Rows are points. Two turns around zero, p and q, are shown by what they do to some points. Where does a point land after both, in the order given? Backwards means that the second turn is done in reverse. Each puzzle has new turns, and all numbers are rounded.

Turn p:
[42, -8] => [42, 9]
[-22, 23] => [-29, 13]
[-43, 34] => [-53, 15]
[23, -49] => [40, -36]
Turn q:
[10, -39] => [11, -39]
[-49, 28] => [-50, 26]
[40, 11] => [40, 12]
Where do these land?
p, then q backwards: [-66, 58] => [-83, 30]
q, then p backwards: [17, -30] => [5, -34]
p, then q backwards: [2, -5] => [4, -4]
q, then p: [13, -26] => [23, -18]
p, then q: [33, 3] => [29, 17]

Turn p:
[-22, -33, -45, -52, 47, -35] => [-35, -16, 5, 10, 82, -39]
[16, -28, 4, -14, -4, 39] => [26, -6, -14, -13, 23, 34]
[-15, -24, 61, 26, -10, -38] => [-36, -47, 33, -5, -40, 24]
[29, 3, -33, 9, 46, 5] => [27, 7, 1, 49, 27, -15]
[-54, 21, 8, 34, 5, -33] => [-59, 19, 22, 15, -32, -9]
[-16, 0, 61, -36, -41, 49] => [15, 9, 16, -79, -11, 49]
[12, 12, -4, 49, -54, 15] => [9, 10, -44, 3, -59, 17]
[50, 48, -52, -15, 12, -1] => [53, 24, -18, 20, 10, -60]
Turn q:
[12, -67, -14, -2, -38, 13] => [50, -15, -20, 32, -1, 47]
[-15, 11, -36, -31, -36, -30] => [-15, 22, -58, -13, -11, 21]
[29, 45, 60, 34, -31, -50] => [-56, 4, 7, 59, -52, -42]
[-17, 29, -41, -4, -23, -1] => [-25, 34, -26, -11, 17, 21]
[-13, -1, 12, -35, 67, 41] => [33, -8, 42, -65, 10, -22]
[-61, -22, 39, 6, 27, -42] => [-35, -74, 4, -29, -25, 4]
[50, 7, 15, -41, -7, 18] => [43, 38, 3, 5, -29, -26]
[-9, 22, -2, 34, -28, 29] => [-25, 25, 27, 22, 13, 27]
[24, -24, -34, 39, 70, 21] => [28, -27, 21, 1, 79, -31]
Where do these land?
p, then q backwards: [-24, 13, -50, 30, 16, -3] => [34, 35, -16, 22, -31, -20]
p, then q: [41, 32, 6, -44, 20, -41] => [9, -40, -31, 23, -39, -46]
p, then q: [15, 19, 33, 8, -52, -35] => [17, 6, -43, 17, -41, 39]
p, then q: [-25, -74, 17, -9, -75, -25] => [51, -14, -30, -55, 14, 76]
q, then p: [51, 1, 6, -6, 54, 11] => [8, -53, 30, 18, -12, -39]
p, then q backwards: [-35, -9, 21, 10, 44, 49] => [-18, 11, -17, 29, -34, 59]
p, then q: [-22, 17, -34, 12, -8, 44] => [-28, 47, 3, -15, 27, -12]

Turn p:
[23, -6, -16, -35, -6, -15, -13, -20, 19] => [8, 7, -6, -31, -20, 28, 28, -6, 13]
[-19, -28, -6, -8, -18, -23, -3, 46, 23] => [-30, -34, -16, -26, -20, -12, -7, 35, 1]
[30, -22, 1, 19, -33, 4, -21, -33, -13] => [13, -4, -5, 9, -11, -10, 13, -37, 50]
[10, -10, -29, 7, 7, 2, -13, 14, 27] => [-4, -2, -15, -11, 1, 23, -12, 24, 24]
[18, -28, 12, -12, 24, -20, 6, 34, 26] => [-5, -37, -19, -22, 21, 11, 20, 31, -6]
[29, 17, 6, -6, 13, 97, -1, -45, -72] => [95, 11, 28, 61, 0, 16, -27, -57, -9]
[1, -10, 8, -28, -27, -5, -16, 19, 24] => [3, -16, 6, -27, -30, -9, 16, 24, 9]
[23, 62, 11, 22, -31, -17, 1, 7, -9] => [14, 54, -18, 3, 4, -51, 13, 8, 3]
[0, 37, 11, 0, 24, -19, 4, 6, -60] => [16, 22, -10, -10, 30, -29, -16, -33, -44]
[-1, -27, 12, 9, -9, 52, 37, -49, -2] => [7, -16, 23, 69, -16, 26, 16, -25, 7]
[-61, 23, -26, 22, 22, -34, 30, 7, 1] => [-67, 28, -4, 4, 12, 1, -32, 7, -38]
[-53, -7, 16, 10, 34, -22, -11, 14, 35] => [-51, -13, 36, -20, 28, 4, -12, 30, -11]
Turn q:
[-25, 42, -34, -24, -14, 13, 43, -36, -19] => [-12, 57, 35, 51, 23, 9, 9, -6, 0]
[32, -46, 7, 52, -13, 11, -28, 13, 1] => [-6, -48, -56, -12, -6, 17, -25, 12, -20]
[-20, 5, 20, -42, -13, -11, 40, -20, 27] => [-28, 21, 31, 10, -24, -10, 50, -10, 7]
[-16, 11, -8, 23, 5, -25, 5, 37, -21] => [37, -12, -1, 18, 4, -34, -14, -6, -13]
[-9, 23, -29, -31, -13, 33, 9, 33, 0] => [18, 34, 13, 1, 27, -6, 21, 41, -16]
[22, -34, 42, 16, 20, 6, -9, 11, -25] => [8, -43, -7, -33, -5, 18, -7, -27, -28]
[-32, 31, 41, 11, 33, 26, 43, 22, 26] => [23, -44, 48, 21, 18, 1, 54, 2, 13]
[-24, -44, -42, 17, 23, -25, -27, -31, -13] => [-41, -1, -27, -5, 29, -33, -47, -28, 15]
[11, -1, 38, -13, -18, -18, -47, -28, 18] => [-23, -6, 11, -31, -53, 14, -22, 8, 22]
[61, 11, -35, -9, -10, -10, -28, -1, 7] => [20, 40, -48, -20, -13, 23, -17, 13, 19]
Where do these land?
q, then p: [-30, 8, -6, 8, -16, 4, 17, 14, -45] => [8, 0, -3, -2, 39, -31, -9, -34, 3]
q, then p: [7, 18, 35, -1, -8, 41, 55, -64, 11] => [-5, -9, 45, 90, 0, -5, -10, 9, -7]
p, then q: [65, -24, 6, 6, -34, -23, -13, -28, 38] => [-18, 16, -27, 33, 6, -4, 77, 8, 24]
q, then p: [-23, 25, 30, 12, 37, -12, -5, 15, -13] => [7, -28, 7, -7, 20, 1, 47, -12, 21]
q, then p: [-37, -37, -3, -18, 0, 5, -30, 47, -27] => [2, -22, -12, -60, 11, -15, -1, -32, -36]
q, then p: [23, 4, -44, 27, 38, 29, 26, 23, -23] => [26, 11, -24, 8, 52, 53, -15, -10, 1]
p, then q: [38, 31, -4, -28, 25, -11, -12, 2, 12] => [34, 35, 6, -13, 18, 24, 28, -4, -1]
q, then p: [-54, -31, 7, -27, -8, -46, -26, -8, 5] => [-51, 3, 21, -49, -18, -33, 20, -16, -11]
p, then q: [22, -19, -13, 9, -48, -11, 6, 10, 52] => [-4, 3, -23, 30, -2, -38, 42, 40, -4]
p, then q: [-12, 24, -8, 12, 13, 23, -17, -11, -10] => [16, -13, 13, -13, -12, 22, -17, 7, 21]

Turn p:
[-7, 2, -23, -2, -21, 8, 6, 6, 4, 10, 0, 2] => [-4, -8, -1, -10, -11, -4, 17, 16, -7, 14, -9, 8]
[23, -28, 1, 19, -6, -24, -35, -7, 13, -25, -22, 5] => [8, 3, -18, 1, -36, 21, -13, -28, -13, -33, -14, -16]
[29, -33, 36, -5, -30, -29, -31, -12, 6, -5, -11, 4] => [3, -22, 7, 14, -11, 41, -1, -38, -22, -41, -15, -1]
[-20, 7, 1, -11, 0, 8, 14, 5, 6, -15, 6, -31] => [-26, -3, -8, -7, 14, 0, 10, 16, 24, -1, 10, -10]
[-2, 3, -16, -4, 18, 7, 10, -26, -2, 17, 16, -19] => [-12, 3, 15, 6, -1, 3, -9, 13, 1, 31, 22, -15]
[-1, 13, -1, 3, 18, -9, 34, -15, 11, 18, -14, -5] => [4, 9, -17, 15, 18, 2, 9, -5, -4, 35, 15, -11]
[11, 20, -9, -11, -1, -6, 5, -17, -5, -12, -5, 17] => [1, 0, 1, 3, -8, -24, 11, -18, -13, 1, 18, -1]
[-2, 18, -16, -27, 18, -5, 2, 14, -3, 25, -12, -3] => [-2, 23, 13, -22, 22, -7, 15, -2, -13, 22, -3, -8]
[-10, -15, 9, 34, -14, -20, -20, 25, -30, -31, 29, 20] => [17, -35, -3, -8, -11, -25, -39, -5, 18, -32, -33, 5]
[10, 0, -2, 2, -4, 19, 16, 13, -14, 5, -7, -13] => [1, 2, -4, 6, 14, -4, 6, 30, -12, -5, 0, -3]
[-37, -20, 24, 28, -14, 3, -28, 4, -28, -17, 5, 28] => [-3, -10, 4, 21, -13, -17, -31, -9, 24, -24, -44, 29]
[7, -9, 1, -23, 20, 19, 15, -2, 12, 6, -1, 5] => [-7, 18, -2, -6, 13, 11, -3, 5, -11, 7, 25, 18]
[0, 26, 8, 5, 3, 29, -3, 7, 5, 6, 7, -24] => [8, 12, 15, 5, 7, 1, 17, 28, 24, -4, 12, -7]
[0, 16, -13, -7, 12, -1, 17, 4, 25, 19, 9, 12] => [15, 5, -3, -17, 6, 2, 12, -2, 2, 32, 17, 10]
Turn q:
[-15, -3, -22, 12, 8, 15, -5, -15, 39, -23, -21, 20] => [37, 14, 8, 20, -7, -22, 1, -20, 9, -18, 7, 29]
[-9, -8, 17, 9, -3, 18, -4, 30, -17, -15, -20, -19] => [-4, 13, 9, -13, -15, 34, -16, 0, 2, -11, 28, -5]
[13, 15, 13, -4, 0, -19, 20, 5, 15, 37, 9, 3] => [-12, -10, -9, -1, 12, -14, -25, -3, 4, 31, -25, -10]
[36, 3, 1, 14, -9, -28, 6, -11, 3, 3, 7, 15] => [18, 13, -22, -3, 12, -11, 7, 13, -3, 20, -24, -18]
[-2, 10, -55, 16, 7, 27, 4, -22, 22, -9, -6, 2] => [28, 0, 0, 10, 20, -11, 5, -6, 13, -41, -18, 41]
[-26, -15, 7, -9, -21, 18, -40, 32, -17, -5, 3, -16] => [-32, 9, 18, -12, -27, 2, -6, 21, -5, -29, 36, -6]
[-11, -16, -11, 11, -6, 10, 14, -17, -1, 7, 14, 11] => [3, -10, 0, 25, -9, 2, 6, 1, 2, -16, -22, -2]
[-13, 6, -1, 11, 23, 4, -16, 30, -22, -30, 6, 10] => [20, -7, 21, -5, 0, 18, -3, 23, -26, -5, 33, 5]
[26, -7, 14, -19, 1, -11, 16, -6, 9, 19, -3, 5] => [-1, -11, -16, -9, 0, -10, 1, -11, 19, 26, -13, -17]
[-11, 22, 11, -14, -2, 16, -7, 11, -23, -12, -24, 11] => [-6, 0, -5, -8, -16, 20, 0, 9, -1, 13, 28, 30]
[-3, -10, -15, -14, -15, -30, 23, -15, 16, 11, 4, -11] => [-12, 9, 17, 2, 7, -15, 15, -13, 15, 11, -36, -7]
[-8, 16, 14, 13, 1, -11, 0, -19, -3, 15, 10, -16] => [-21, 5, -11, 11, 15, 3, -5, -12, -23, 5, -11, -2]
[23, -10, 4, -7, 20, -25, 1, -18, -7, 22, 6, -1] => [1, -18, -15, -17, 7, -10, 13, -13, -13, 14, -21, -21]
[0, -2, 23, -19, -4, 16, -11, 15, -13, -22, 16, -16] => [-19, -5, 4, 1, 5, 14, 8, 11, 8, -2, 39, -16]
Where do these land?
q, then p: [12, -11, -18, -14, 13, -3, 11, 4, -2, 19, 16, 14] => [-9, 4, -19, -6, 8, 27, -6, -5, -20, -8, -11, -2]
q, then p: [-4, 17, 16, -10, -97, -11, 3, 12, -3, -10, -3, -16] => [19, 13, -4, -21, 13, -19, 57, 8, 65, 31, -24, 10]
p, then q backwards: [5, 13, 11, 15, 3, 3, 8, -4, -13, 10, 5, -5] => [2, 0, 0, 5, 3, -1, 9, 3, 14, -12, 19, 12]
p, then q: [-34, 8, 5, 10, 14, 22, 11, 7, -5, 2, -1, 29] => [22, 3, -2, -3, -5, -32, -16, 7, -15, 24, -13, 15]
p, then q: [5, -11, 10, 1, 6, 20, 10, 12, -3, -17, -7, -8] => [16, -1, 19, -1, 11, 0, -1, 16, -5, -6, 14, 9]
q, then p backwards: [10, -15, -12, -3, 16, 3, 15, 15, 39, -13, 3, -4] => [1, 30, 22, 11, 17, -14, -13, 7, -11, 0, 23, 3]
q, then p: [10, 16, -9, -8, 14, -13, 12, 16, -10, 47, -15, -10] => [-30, 31, 18, -7, -1, 13, 4, -19, -22, 1, -21, 15]
q, then p backwards: [-18, 16, 12, 1, 13, -8, -8, 5, -18, -17, 15, 15] => [22, -5, -6, -9, -8, 14, 20, -17, -4, 22, 5, 0]
q, then p backwards: [5, 0, -28, 8, 7, -9, 15, 4, -18, -10, -21, -13] => [3, -5, 8, -11, -5, -1, -21, 29, 17, 20, 0, 5]
p, then q: [4, 4, -6, 1, 13, 36, 15, -26, -9, -10, 10, -1] => [-5, 4, 13, 15, 7, -10, -19, 32, -23, 3, -1, -15]
p, then q: [8, -6, 2, -3, 16, -13, 19, -34, -2, -1, -4, -10] => [-16, -7, -3, 10, 10, 3, -2, 1, -26, -28, -12, -5]
q, then p backwards: [2, -43, 4, 6, -19, -9, -29, 3, 26, -13, 4, -6] => [16, 35, -13, 5, 15, 4, -27, -7, -14, -28, -16, -14]
p, then q: [-3, 6, 12, -19, 16, -10, -49, -31, -13, 4, -14, 10] => [-21, 26, -32, 31, 5, 10, 10, -20, -22, 16, 14, 11]
p, then q: [-10, 5, -2, -2, 2, -12, -34, 0, 13, 18, 6, -14] => [-20, 6, -18, 6, -2, 0, -10, -25, 21, 5, 14, 4]
p, then q: [9, 3, 1, 17, -18, 4, 1, 15, 19, -11, 4, 19] => [20, 4, -4, -3, -2, -6, 13, 16, 28, 1, -10, -4]

Turn p:
[-30, -8, -3, 67, 15, 23, 34, -3, -17, -7, -1, 18, 19, 6] => [-1, 27, 53, 23, -38, 18, 19, 7, 26, -27, -23, 14, 6, 4]
[23, -18, 20, 2, 20, 28, 32, -1, 2, 0, -28, -29, -7, 12] => [13, -14, 25, 7, 12, -44, 24, 15, 5, 5, -24, -6, -6, 25]
[12, 10, 13, 48, -3, 29, 52, 16, -16, 17, -16, -3, -51, 14] => [10, -30, 31, 45, -39, -3, 48, 9, -19, 10, -27, 14, -15, 25]
[-2, 16, 6, -14, 4, -20, -14, -47, 4, 2, 11, -13, 8, 4] => [22, -9, 5, -19, 7, 0, -20, 14, -9, -6, 27, -19, 20, -21]
[-11, -12, 13, 3, 19, 27, 20, 10, 34, 20, 5, 5, -2, 14] => [-17, 5, 13, 16, -17, -14, -4, 17, 16, 10, 0, -23, -8, 37]
[17, 16, -30, -20, 25, 20, -15, 13, -1, 8, -16, -2, 13, 8] => [-4, -17, -26, 2, 1, -24, -16, -10, 15, -27, -20, -15, -17, -5]
[-1, 8, -3, -20, -25, -7, -25, 9, 5, -17, -29, 11, 9, 19] => [1, 1, -22, -22, -4, -9, -19, -33, -4, 16, -19, 5, 18, -6]
[12, 9, -14, 6, 1, -15, 54, 1, 36, 1, -7, -16, -40, -2] => [-19, -17, 26, 42, -6, -36, 4, 3, -41, 12, 19, 6, -7, 6]
[20, 8, -9, 20, 0, -59, 6, 0, 2, -21, 6, -10, 10, -15] => [-6, 0, 24, 16, 36, 14, -22, -3, -25, -1, 3, 25, 5, -35]
[-10, 12, 19, -5, -8, 25, -29, 2, -13, -24, 7, 26, -5, -36] => [-19, -4, -5, -40, -2, 33, 30, -26, 12, -3, 6, -11, -5, -4]
[13, -2, 15, -18, 1, -97, -11, -20, -9, 17, 8, 7, 18, 0] => [10, 2, -10, 7, 40, 18, -40, 32, -9, 39, 16, 12, 26, -63]
[-4, -14, 7, -27, 3, 20, -21, -21, 0, -43, 75, 22, -26, 5] => [12, 0, -10, 3, 22, 35, 19, -39, 26, -5, 69, -28, 15, 26]
[-3, 15, 19, -16, -2, 13, -12, 20, 2, 10, 12, -23, 6, 8] => [17, 0, -9, -14, 3, 4, -12, -1, -4, 11, -5, -19, -31, 16]
[-71, -27, -29, -21, 10, -58, -25, 11, -17, 10, 3, 7, 12, -20] => [-16, 82, -43, 4, 3, 14, -9, 14, -6, 1, 13, -5, 8, -52]
[16, -4, -23, 8, -25, 25, -19, 10, 5, 3, -21, -22, 14, 3] => [3, -5, -16, -20, -1, -14, -12, -7, -13, -26, -26, 23, -3, 26]
[5, 2, -9, -21, -30, 26, 2, 9, -17, 8, -7, 11, 23, -14] => [-1, -5, -20, -30, -16, -9, 3, -8, 21, -2, 1, 30, -20, 3]
[14, -11, 8, 8, -4, 19, -29, -8, -1, 15, -2, 11, -1, -8] => [-7, -16, -15, -19, 2, 17, 7, 14, 9, -9, -10, -1, 13, 17]
Turn q:
[-17, 15, -12, 17, 6, 44, 4, 19, -7, -18, 9, -38, 7, -26] => [3, 23, 1, -11, 9, 11, 17, 13, -5, 15, 19, -31, -52, -17]
[14, -5, -18, 28, -16, -6, -25, -31, -17, 16, -18, -19, -3, 3] => [-31, -19, -20, 22, 3, 28, -10, -10, -6, 3, 0, -9, -10, 32]
[-10, 1, -10, 7, 22, -21, 14, 21, 1, 10, 9, -12, 3, 19] => [4, 8, 32, 7, 10, -20, -10, -3, -11, -20, 3, 0, -10, 11]
[3, 20, -26, -22, 2, 6, 11, 5, 25, -19, 2, 20, -13, 27] => [11, 20, 13, -32, 13, 0, -2, -11, 7, 2, 29, 14, 29, 7]
[5, -7, -39, -16, 9, 21, 12, -7, 26, 18, -25, 10, -33, -16] => [-26, 32, -5, -4, -3, 17, 9, -10, -8, 9, 26, 50, 1, -4]
[6, -34, 34, 34, -47, -16, -16, -5, 40, -22, 13, 23, -24, 4] => [-12, -2, 1, -8, -27, 7, -19, -48, 50, 22, -49, -11, 19, -8]
[-10, 13, 24, 19, -28, 2, -18, 12, -2, 11, -1, 1, -22, 6] => [-19, -22, -6, -11, -2, -8, -15, -29, -5, 10, -8, -19, -3, -21]
[-18, 0, 13, 6, 6, -18, 6, 17, 2, -16, -8, 45, 31, -11] => [28, -14, 32, 18, 1, -3, 28, -2, 2, 10, -16, -2, 27, -20]
[5, -4, -50, -21, -20, -10, 4, 19, -26, 12, 30, -26, 28, 5] => [-11, 3, -7, -2, 22, -34, 39, 9, 8, -25, 18, -13, -19, 45]
[19, 26, -21, -9, 52, 4, 24, -15, 4, -7, 1, 20, 5, -41] => [45, 20, -6, 24, 27, 21, 9, 17, -4, 1, 22, 43, -8, -15]
[-6, 2, 10, -18, 4, -36, -11, -50, -32, 0, 15, -4, -2, -35] => [12, -13, -43, 26, 28, -9, -8, 28, -9, 20, -38, 15, 1, 17]
[37, -15, 41, -5, -43, 4, -13, 6, 29, 21, -13, -18, -6, 20] => [-43, -16, -19, -11, -34, -1, -27, -8, 37, -29, -4, -14, 16, -20]
[20, 0, 18, -40, 32, 3, -2, 8, 11, -17, -43, -10, 1, -12] => [-5, 5, 7, -16, 3, 30, -2, 48, -3, -24, -3, 25, 15, -31]
[-27, 7, 7, -11, 45, 15, -16, -9, -7, 14, 6, 13, 17, 19] => [24, -24, 23, -1, -15, -11, -12, 28, -25, 19, 21, 13, -4, 6]
[7, -22, 64, 10, 18, 14, -16, 23, -47, 7, 3, -1, -3, 39] => [20, -45, 3, -24, -49, -5, -22, 4, -34, -33, -27, -25, -13, -10]
[-28, 3, -36, 21, -42, -5, 43, -14, 2, -9, 22, -3, 13, -1] => [0, 45, -7, 24, 12, -23, 23, -26, 6, 23, 8, -35, 8, 26]
Where do these land?
q, then p: [3, -29, 8, 27, 5, -12, 9, -29, 25, -15, -8, -4, 21, -10] => [-8, -14, 18, -15, -26, 7, -14, 1, -18, -3, -35, 1, 1, 31]
p, then q: [27, 12, -1, 41, 23, 4, 9, 3, 28, -2, 28, 9, 3, 12] => [2, -13, 22, -14, -41, 19, -23, -3, 2, 15, -19, -27, -15, -5]
p, then q: [-3, 44, -19, 0, 1, 28, 41, -6, -54, -13, -25, 46, -9, -16] => [-13, 54, -39, 30, -13, 1, 18, -24, 30, 26, -39, 6, 30, -21]
p, then q: [-7, -3, 1, 4, 34, -20, -28, -36, 16, -17, 29, -10, -12, 16] => [22, -6, 5, 0, 3, 11, -9, 37, 18, -11, 7, -30, -45, 8]
p, then q: [1, -21, 2, -5, 21, -2, -16, -21, 18, 5, 55, -25, 3, 2] => [30, -5, 20, -34, 4, -3, -23, 8, 15, -16, 15, -12, -39, 11]
q, then p: [22, -1, 3, 9, 13, -13, 9, -10, 11, 30, -5, -22, -4, 14] => [1, 12, 1, -4, 1, 34, -1, -27, -8, -12, -5, -10, 21, 7]
p, then q backwards: [-11, 30, 19, 0, 4, 2, 9, 30, -40, -19, -34, 31, 0, 10] => [-10, -29, 27, 32, -21, 9, -8, 20, 11, -14, 8, 32, -14, -36]
p, then q: [-13, -5, 19, 11, 2, 16, 2, -24, 12, 22, 19, 6, 13, 35] => [-17, -19, 7, -17, -13, -6, -9, -3, 36, -21, 15, -25, -1, -3]
p, then q backwards: [19, -14, -16, -17, 5, -7, -25, -6, 20, 2, 4, 0, 37, -2] => [21, 24, 6, -20, -6, -22, -7, -8, 16, -1, 9, -25, -20, 14]
p, then q: [5, -7, 2, -8, 11, 13, -9, -17, 24, -20, -4, -46, 13, 13] => [13, -17, 7, -14, 19, 6, -29, 31, -1, -29, -15, -3, 7, 16]
q, then p: [-15, 60, 0, -20, -7, -24, 28, 2, -24, -3, -13, 43, -17, -12] => [-1, -7, 14, 6, 31, 1, -1, 30, 46, -37, -1, 10, -13, -53]
q, then p: [16, -32, 11, -10, -30, 8, -37, 15, -21, 24, -7, -11, -22, -21] => [-19, 40, -20, 5, -26, -33, 28, -12, -12, 2, 15, 13, 24, -6]
p, then q: [-26, -20, -35, 6, -59, 5, -30, 33, -27, 9, -36, -25, -2, -4] => [7, -7, -22, -9, 38, 22, 42, -20, -37, 0, 33, 11, 53, 19]
q, then p: [9, 3, 13, -8, -26, -7, -1, -9, 5, -24, 24, -20, 11, -3] => [-11, 3, -5, 5, 12, -27, -28, -3, -25, -9, -8, -12, -7, 6]
p, then q: [5, 8, -17, -37, -1, -15, 51, 23, -23, -26, -12, 51, -27, 3] => [-3, 23, -16, 72, -2, -16, -8, -36, 11, 38, -13, 21, 0, 6]
q, then p: [-16, -11, -5, -9, -34, 26, -22, 32, 17, 14, -36, -3, -19, -24] => [-18, 37, 2, -17, -38, -12, 26, 17, -3, 12, 36, -4, -17, -15]
q, then p: [-13, -14, 14, 16, 37, -2, 9, 19, 13, 33, 22, -20, 12, -13] => [-13, -11, 6, 9, 9, 40, 23, -5, -37, 28, -8, 2, 14, -1]
